Rows are points. Each copy is the shape, with its points in the same order, stretched, turned, moved and blurred by noise. Some copies are also mirrored. Which?
In the rows, 128 means zero.

Shape (7 x 2)
[[ 96 169]
 [115 109]
 [148 138]
 [116 176]
 [115  98]
 [149  98]
 [ 97 168]]
Copy 1 (7 x 2)
[[128 185]
 [101 134]
 [147 133]
 [149 179]
 [ 95 126]
 [123 105]
 [130 184]]
Copy 1 is: only turned
Copy 2 (7 x 2)
[[ 86 170]
 [107 105]
 [138 136]
 [102 183]
 [111  91]
 [146  94]
 [ 82 167]]
Copy 2 is: only turned

Shape (5 x 2)
[[202 111]
 [129  98]
 [130 137]
 [124 121]
 [115 158]]
Copy 1 (5 x 2)
[[122 203]
 [ 90 129]
 [127 119]
 [112 121]
 [147  99]]
Copy 1 is: mirrored
Copy 2 (5 x 2)
[[205 173]
 [129 177]
 [143 137]
 [127 152]
 [125 114]]
Copy 2 is: mirrored
Copy 3 (5 x 2)
[[165  47]
 [151 128]
 [113 105]
 [133 125]
 [ 92 114]]
Copy 3 is: mirrored
Copy 4 (5 x 2)
[[184 172]
 [144 105]
 [120 134]
 [122 116]
 [ 98 138]]
Copy 4 is: only turned

Shape (9 x 3)
[[ 99 147  99]
 [146  74 138]
 [ 90 172 108]
 [129 160 141]
 [107  65 141]
 [ 98 147 146]
 [118 103  98]
 [121  99 111]
 [ 90 171 136]]
Copy 1 (9 x 3)
[[123 151  78]
 [156 131 168]
 [ 97 144  62]
 [100 104  98]
 [133 172 168]
 [ 85 138 103]
 [157 155 118]
 [149 151 127]
 [ 76 135  77]]
Copy 1 is: mirrored
Copy 2 (9 x 3)
[[144 143 160]
 [136  69 126]
 [133 176 155]
 [112 147 115]
 [113  56 166]
 [ 93 137 148]
 [159 114 162]
 [147  96 148]
 [ 95 157 157]]
Copy 2 is: mirrored

Shape (10 x 4)
[[166  74  75 128]
 [124 105 140 134]
 [116 151  98 161]
 [ 81 141 134 145]
 [148 177 133 100]
 [155  94  78 164]
 [155 163 129  97]
 [145 117 131 117]
 [121 169  84  93]
 [110 159 111 136]]
Copy 1 (10 x 4)
[[ 95 165  43 145]
 [104 155 131 134]
 [165 182 113 145]
 [147 181 150 126]
 [161  95 130 100]
 [128 184  65 173]
 [147  93 106 106]
 [115 131 107 128]
 [169 132  77  78]
 [166 159 126 122]]
Copy 1 is: only turned
Copy 2 (10 x 4)
[[174 147  55 132]
 [116 125 104 140]
 [144  93 133 157]
 [108  88 151 135]
 [122 171 166 152]
 [174 114  65 155]
 [127 174 156 148]
 [126 153 109 141]
 [153 143 175 118]
 [131 110 156 143]]
Copy 2 is: mirrored
